Each row is a point. Each copy is the shape, with its points in the same order, stretched, turned, moved and blurred by noise. Is it also mirrored, or only turned?
(in the rows, 128 means zero)

Shape (7 x 2):
[[ 66 185]
 [149 151]
 [106 112]
 [133  96]
 [161  89]
 [106  98]
 [ 73 151]]
Copy 1, 7 rows:
[[153  60]
 [128 154]
 [ 90 114]
 [ 81 149]
 [ 72 178]
 [ 75 121]
 [124  73]]
Copy 1 is: mirrored
Copy 2, 7 rows:
[[203 127]
 [120 149]
 [133  91]
 [103  94]
 [ 78 104]
 [127  78]
 [182 103]]
Copy 2 is: mirrored
Copy 3 (7 x 2):
[[ 86 194]
 [154 143]
 [100 119]
 [119  99]
 [144  83]
 [ 90 109]
 [ 80 163]]
Copy 3 is: only turned
Copy 4, 7 rows:
[[198 182]
 [106 160]
 [139 116]
 [ 98  98]
 [ 85  99]
 [137  97]
 [186 141]]
Copy 4 is: mirrored

Shape:
[[168 149 169]
 [130  87 132]
 [143 184  83]
 [135  74 153]
 [102 184  90]
 [111  94  97]
 [106 107  54]]
Copy 1 (7 x 3):
[[146 180 178]
 [110 114 164]
 [148 173  97]
 [125 108 176]
 [ 99 178  84]
 [106 104 122]
 [119 102  84]]
Copy 1 is: only turned
Copy 2, 7 rows:
[[157 124 188]
 [137 164 132]
 [146  53 137]
 [130 190 134]
 [105  60 144]
 [119 150  97]
 [113 115  73]]
Copy 2 is: mirrored
Copy 3, 7 rows:
[[ 98 159 160]
 [117  78 131]
 [147 161  79]
 [110  73 153]
 [120 143  56]
 [135  63  98]
 [163  60  63]]
Copy 3 is: only turned

Shape:
[[ 89  53 160 144]
 [105 149 156 124]
 [113  57 141 116]
 [137 148 147 118]
 [102 205  82 171]
 [143 163 125 153]
 [150 155 173 149]]
Copy 1, 7 rows:
[[ 49 131 174 120]
 [117  60 126  94]
 [ 74 149 176  86]
 [141  86 123  91]
 [112  71  18 115]
 [131 104  83 112]
 [150  92 131 130]]
Copy 1 is: mirrored
Copy 2, 7 rows:
[[118 111 194 137]
 [ 93 149 123 113]
 [135  86 155 139]
 [125 147 105 116]
 [ 43 134  72 142]
 [105 153  87 145]
 [125 189 111 129]]
Copy 2 is: only turned
Copy 3, 7 rows:
[[143  38  71 118]
 [ 96 125 101  96]
 [149  52 109 144]
 [112 144 133 107]
 [111 218  55 125]
 [139 163 120 106]
 [128 142 133  70]]
Copy 3 is: mirrored
